Each row of a before or after table is a point. One or more steps were done to the points. Then noise was added and the rows were shuffled. The steps act on how far a point lies along the listed directions, d1 being the first. What was done? A step turns or swaps two directions, mirrors them in a line or flattens them onto one, adds a multiple of one to another, or multiplies one. Angles are multiples of 10 degrees, from the lower direction toward the higher: turns from -170 to 170, lines from 10 to 170 but not 90. Use the fewest steps. Two steps may share a direction if one is a turn and the other turns, adds or multiplies; they go together, in the order done. Otherwise the lowest direction goes first.

Directions:
(1): [ 2.27 -0.43 -2.01]
(2): [-0.23 -3.03  0.40]
Before (14 x 3)
[[-0.25  0.39 -0.10]
 [-0.04 -0.53  0.05]
 [-0.45 -0.13  0.66]
 [-0.57  0.72  0.43]
 [-0.49  0.02  0.15]
 [-0.15  0.82  0.41]
 [ 0.29 -0.17 -0.19]
 [ 0.18  0.62 -0.51]
 [ 0.59  0.59 -0.27]
 [-0.38 -0.62  0.26]
 [-0.71  0.10  0.71]
 [-0.72 -0.03  0.56]
 [ 0.01  0.64 -0.22]
 [-0.21 -0.56  0.19]]
After (14 x 3)
[[-0.43  0.58  0.24]
 [-0.47  0.11  0.65]
 [-0.72 -0.05  0.55]
 [-0.48 -0.07  0.15]
 [-0.27  0.55  0.18]
 [ 0.66 -0.52 -0.27]
 [ 0.08 -0.66 -0.20]
 [-0.10  0.51  0.05]
 [ 0.28  0.20 -0.19]
 [ 0.24 -0.60 -0.49]
 [-0.70 -0.17  0.71]
 [-0.23 -0.42 -0.08]
 [-0.49 -0.78  0.44]
 [-0.05 -0.82  0.43]]
Steps: mirror d1 and d2 in the line at 170 degrees

Directions:
(1): [ 2.39  1.08 -0.46  0.17  0.41  0.61  3.13 -2.75]
(2): [-3.16  0.96 -0.48 -1.54  2.23 -1.84  1.68 -0.56]
(3): [ 1.54 -1.12 -1.91  2.28  1.65 -3.04 -0.20  0.71]
Before (11 x 8)
[[ 0.01  0.03 -0.26 -0.19  0.45 -0.20  0.63 -0.14]
 [-0.24 -0.35  0.38 -0.08 -0.42  0.29 -0.96  0.46]
 [-1.18 -0.09 -0.12 -0.93  0.60 -0.50 -0.29  0.39]
 [ 0.17  0.31 -0.10 -0.34  0.46 -0.01  0.54 -0.30]
 [ 0.19  0.19 -0.09 -0.01  0.18  0.40  0.32 -0.22]
 [-0.27 -0.05 -0.31  0.00  0.13 -0.20  0.07  0.05]
 [ 0.59  0.11 -0.66  0.70  0.67 -0.72  0.48 -0.54]
 [-0.12  0.56  0.30 -0.01  0.20  0.35  0.36 -0.40]
 [ 0.19 -0.25  0.27  0.33 -0.41  0.07 -1.02  0.43]
 [-0.55 -0.11 -0.36  0.35  0.67 -1.24 -0.09  0.67]
 [ 0.52 -0.18  0.13  0.31 -0.31  0.15 -0.40  0.09]]
After (11 x 8)
[[ 0.20 -0.04 -0.28  0.12 -0.15  0.11  0.10 -0.06]
 [ 0.35  0.29 -0.07 -0.27  0.38  0.05  0.56 -0.35]
 [-0.53 -0.11  0.10 -0.16  0.14 -0.32 -0.40  0.27]
 [-0.01  0.33 -0.33  0.22  0.57 -0.48  0.48 -0.54]
 [-0.11 -0.45  0.32  0.12 -0.40  0.18 -0.98  0.45]
 [ 0.36  0.03 -0.18 -0.14  0.21  0.03  0.69 -0.29]
 [-0.37 -0.22  0.25  0.12 -0.16 -0.14 -1.00  0.59]
 [-0.21  0.16 -0.12 -0.15  0.37  0.17  0.31 -0.14]
 [ 1.43 -0.29 -0.05  0.04 -0.51  0.70 -0.18 -0.17]
 [-0.07  0.49  0.18  0.07  0.32  0.16  0.41 -0.33]
 [ 1.05 -0.08  0.00  0.67 -0.40  0.12  0.00  0.14]]
Steps: mirror d1 and d2 in the line at 30 degrees; multiply d3 by 0.4

Directions:
(1): [ 0.53  0.32 -2.75  0.99  1.68  0.77 -0.82 -1.29 -1.30  1.94  3.78]
(2): [-0.10  0.72 -2.29 -0.92 -1.98  0.75 -1.10  0.45  3.81  2.58 -0.84]
(3): [-2.38  2.28 -1.75  0.13 -2.44 -1.11  2.20 -2.39 -1.51 -0.37 -0.53]
(4): [ 1.52  3.02  1.87 -0.59  0.37 -3.02 -1.63 -0.17 -0.97  2.44 -0.49]
(5): [-0.97  0.20  2.14  4.66 -0.14 -0.18  0.61 -0.98  2.11  0.94  0.60]
Before (12 x 11)
[[-0.22  0.42 -0.34 -0.31 -0.33 -0.53  0.06 -0.54 -0.52  0.29  0.30]
 [ 0.54  0.58  0.09 -0.33 -0.01  0.09 -0.68  0.01  0.05  1.02  0.23]
 [-0.29  0.00 -0.26  0.67 -0.48  0.50  0.21 -0.03  1.12  0.07 -0.31]
 [-0.30 -0.11 -0.08 -0.05 -0.09 -0.13  0.55 -0.23 -0.68 -0.40 -0.06]
 [ 0.31  0.16 -0.48 -0.49  0.15 -0.07 -0.32  0.07 -1.03 -0.22  0.15]
 [ 0.26  0.21  0.16  0.59  0.18 -0.39 -0.56  0.21  0.24  0.94  0.38]
 [ 0.54  0.39 -0.60 -0.74  0.19  0.01 -0.86  0.09  0.01  0.77  0.25]
 [-0.78  0.40  0.40  0.62 -0.87 -0.05  0.79 -0.45 -0.27 -0.67 -0.55]
 [ 0.54  0.18 -0.01 -0.75  0.61 -0.25 -0.31  0.33 -0.20  0.20  0.11]
 [ 0.05  0.07  0.13 -0.25  0.41  0.05  0.41 -0.12 -1.14 -0.58  0.05]
 [-0.55  0.25  0.23 -0.11 -0.03 -0.53  0.66 -0.18 -0.57 -0.29 -0.40]
 [-0.01 -0.38 -0.32  0.14  0.43  0.27  0.15 -0.15 -0.40 -0.44  0.32]]
After (12 x 11)
[[-0.64  0.41 -0.63 -0.03 -0.92 -0.30  0.69 -0.51 -0.18  0.03 -0.39]
 [ 0.42 -0.51  0.21  0.31  0.77  0.47 -0.43  0.11 -0.03 -0.10  0.48]
 [ 0.37 -0.83 -0.02  0.37  0.72  0.46 -0.44  0.62 -0.05  0.09  0.66]
 [ 0.29 -0.55  0.34  0.22  0.45  0.89 -0.22  0.22 -0.21 -0.03  0.55]
 [ 0.18  0.86  0.29  0.02 -0.03 -0.55 -0.15 -0.10 -0.30  0.18 -0.31]
 [-1.04  0.42 -0.87  0.18 -0.99 -0.33  0.84 -1.15 -0.59 -0.13  0.31]
 [ 0.31 -0.77  0.28 -0.03  0.82  0.54 -0.21  0.62  0.54 -0.18  0.24]
 [-0.40  0.24 -0.50 -0.06 -0.35  0.38  0.55 -0.21  0.07 -0.05 -0.33]
 [-1.34  1.53 -0.76 -0.09 -1.88 -0.57  1.18 -1.09 -0.75 -0.48 -0.88]
 [-0.16 -0.10 -0.47  0.33 -0.30  0.31  0.01 -0.06 -0.11 -0.13  0.08]
 [-1.22  0.49 -0.71 -0.23 -0.99 -0.34  1.19 -0.58 -0.21 -0.23 -0.61]
 [ 0.24  0.04 -0.34  0.06  0.25 -0.03 -0.24 -0.18  0.15  0.33  0.02]]
Steps: flatten d1 and d5 onto the line at 10 degrees; turn d2 and d4 by 150 degrees; multiply d2 by 0.4; multiply d3 by 2.5
